Each row of a before or after table is a point. One or more steps were done to the points. Then noise was added and the rows were shuffled. The steps act on columns, c1 being the first. Name the steps. A step turns or swaps two columns, mirrors them in a line or flattens them onto one, adds a multiple of one to another, or multiplies or shifts one. Angles are multiples of 10 degrees, from the lower column toward the higher: turns from -170 to 170, lines from 10 to 170 but not 90. Use the fewest steps. Two steps may share a column if one is a turn and the other turns, adds or multiplies; they go together, in the order done. Otherwise the lowest column goes first.

Before:
45,18,45
48,3,-3
-22,10,-11
-22,-26,56
48,37,45
-32,51,27
-12,36,-34
13,29,3
-45,35,33
20,-23,-18
1,-27,51
After:
20,29,58
22,-30,-39
50,-31,34
-47,-18,-1
-13,25,48
26,-3,-8
-17,24,-17
-42,-29,46
42,-41,26
-37,-43,43
-5,-30,1
Steps: turn c1 and c2 by -170 degrees

Before, 8 rows:
24,-56,42,-7,9,32
12,61,44,-11,2,-76
-19,30,43,-29,-37,22
11,-17,12,16,41,30
11,21,15,-51,-20,-47
-32,-13,-25,21,16,-16
-16,2,35,13,-38,-11
26,-50,-41,39,-8,61
After:
11,-59,46,64,8,38
-31,-23,43,-5,39,-29
15,12,12,-31,-47,-9
-12,9,36,-4,35,23
-22,6,-26,-9,-19,39
-4,-17,17,70,28,-11
39,50,-39,-68,2,-19
16,56,42,-16,-17,-29
Steps: turn c1 and c4 by -20 degrees; turn c4 and c6 by 130 degrees; turn c2 and c5 by 170 degrees

Before:
-27,-71,-5,-45,-9,-12,-32,-12,-32
13,-2,-1,-12,19,-12,-1,-30,-33
-6,23,23,-18,-11,-36,30,-30,15
8,20,25,-36,4,14,2,-24,-11
12,-3,8,-14,-31,12,79,-2,-58
26,-1,25,14,-2,-23,-21,-24,5
20,-4,29,-8,27,7,27,16,-54
14,-4,-3,-36,-6,-40,-35,-8,10
-8,12,17,9,4,-6,-33,-2,-47
After (9 x 9):
8,-4,1,-35,1,14,-1,-70,25
13,-6,4,-15,-30,12,78,-36,-48
-25,-24,32,-46,-9,-15,-32,-45,-9
27,-12,18,13,-3,-26,-19,-63,40
21,-15,19,-5,25,9,30,13,-70
14,-2,3,-12,19,-11,-2,-93,18
14,2,1,-37,-10,-43,-35,-19,22
-8,-1,5,10,3,-8,-33,-29,-38
-8,-3,0,-20,-10,-35,33,-68,59
Steps: flatten c2 and c3 onto the line at 130 degrees; multiply c8 by 3; turn c8 and c9 by -30 degrees

Before (10 x 11):
15,-27,21,5,2,11,-1,-3,-28,19,-9
16,-5,2,-5,-12,-9,33,11,-16,-8,12
12,6,2,17,-15,12,-13,15,20,-7,1
-18,-2,-10,5,-9,-13,-13,-12,-4,5,8
-2,16,-23,-11,9,1,-24,2,-2,-5,-5
-10,-13,-12,1,6,-16,24,-3,17,-4,4
4,26,15,10,-4,-19,22,-8,15,0,12
6,-1,-15,8,-6,-3,18,-11,-14,-13,-3
22,16,-8,-6,2,-1,-1,-8,-8,33,5
25,-29,32,-4,-17,18,11,-7,2,0,13
After, 10 rows:
-12,5,7,16,-23,-48,12,14,20,-20,1
12,-29,96,-4,-13,-43,26,-8,3,2,12
0,16,-23,-5,6,-61,21,-8,-8,38,4
34,-4,6,-4,-17,-68,16,11,-18,-5,11
-23,16,-68,-13,8,-59,-2,2,-2,2,-4
-1,-27,62,6,4,-49,15,-3,-28,15,-9
-13,-1,-29,4,-4,-74,-17,-11,-4,1,7
22,26,45,9,0,-80,4,-7,14,-7,12
17,0,-46,6,-1,-65,6,-10,-14,-19,-2
23,-13,-36,2,7,-75,-10,-3,16,-5,3
Steps: swap c1 and c7; multiply c3 by 3; add -0.7 times c4 to c10; add -0.5 times c8 to c5; shift c6 by -60

Before:
35,-58,6,45,-7,-23,-45,73,16,-14,10,-39,16,-31
-21,17,-12,0,0,-60,-5,8,-22,-17,-29,14,20,25
-6,-12,30,30,-2,5,-20,10,26,-11,-35,23,-16,49
7,-16,-30,-6,14,-52,-18,-7,-16,28,-15,-6,-2,-12
-8,-2,-38,20,-15,-41,13,-28,-20,5,7,17,-21,11
-21,-1,-4,-3,-29,-66,-14,3,1,15,5,22,-25,-12
-3,21,21,40,-1,5,-21,15,-4,-23,-53,22,-24,13
-2,-21,11,56,2,41,-48,-12,35,-27,-21,4,22,-12
19,-65,11,19,-37,13,-77,13,-3,-30,17,-39,3,-23
After:
-2,-17,37,55,-1,42,-48,-18,38,-5,-21,-15,-1,25
2,6,19,35,-4,2,-26,-9,26,-14,-34,13,-9,96
15,-30,-38,19,-3,-43,4,1,-21,-13,6,24,-14,-32
-1,56,17,46,32,-24,-31,-72,16,5,8,-52,1,-26
29,6,-2,-4,-18,-66,-23,-6,1,-9,5,16,-7,-12
5,21,52,39,-3,7,-25,20,-5,-24,-49,13,-24,86
9,11,1,0,-23,-64,-10,15,-23,4,-29,13,4,41
-21,-10,3,-5,2,-52,-13,-14,-17,9,-12,-12,10,-13
32,1,12,18,26,14,-58,-64,-2,-10,16,-64,-9,-31
Steps: turn c1 and c5 by 100 degrees; mirror c2 and c8 in the line at 40 degrees; add -1.5 times c11 to c3; turn c3 and c14 by 50 degrees; turn c7 and c12 by 20 degrees; flatten c10 and c13 onto the line at 50 degrees

Before:
46,-29,-37,-14,59,-1,-8,25,-3,28,49,-46,-5,-37,3,-37,-13,-4,-37,39
10,42,-8,54,-49,26,-46,-2,15,16,32,-11,-21,-16,2,2,-42,-20,-6,-44
-12,-36,3,15,14,32,8,-27,-11,-59,-33,4,56,24,67,-33,-34,-53,22,38
-16,14,14,55,-44,-9,-41,24,-11,-35,-48,47,57,33,8,24,-28,2,21,43
16,6,-7,34,32,3,-45,56,-53,-5,-21,49,-14,5,-1,48,-47,-27,-5,-52
-23,-51,25,-6,-20,-41,-14,23,0,46,3,25,10,-24,38,47,60,43,-5,41
-2,32,37,6,41,25,7,-1,-59,33,44,-39,-35,-46,-19,59,-8,-21,11,37
14,-24,-55,14,-29,47,-33,41,11,-24,-31,13,19,40,25,51,22,-13,5,-4
28,-35,-44,37,-18,22,-10,23,20,12,36,-4,14,-42,12,13,57,6,-69,-46
After, 9 rows:
-1,31,37,5,-26,25,7,-1,-59,32,43,-39,-35,-46,-26,60,27,-7,-2,42
13,-23,-55,15,37,47,-32,41,10,-24,-30,13,18,39,12,51,-20,-14,17,1
-17,14,14,56,-10,-8,-41,24,-12,-33,-48,47,57,34,33,25,-40,17,31,40
-12,-36,2,15,-4,32,8,-28,-11,-59,-32,4,55,24,-46,-33,-61,-37,29,54
-24,-51,26,-6,74,-40,-13,22,0,46,3,24,10,-24,-2,47,-7,53,-13,24
11,42,-8,54,-24,26,-46,-2,14,16,33,-10,-21,-16,41,2,-44,-33,-11,-35
27,-34,-44,37,59,22,-11,23,20,12,36,-4,14,-41,10,13,12,-11,-82,-44
45,-28,-37,-13,-25,0,-8,26,-4,27,49,-45,-5,-38,-53,-37,16,10,-49,38
16,6,-7,34,-49,3,-45,55,-53,-5,-21,49,-14,4,-27,48,-9,-44,-4,-41
Steps: turn c5 and c15 by -120 degrees; turn c5 and c17 by -60 degrees; add 0.3 times c14 to c19; turn c18 and c20 by -20 degrees
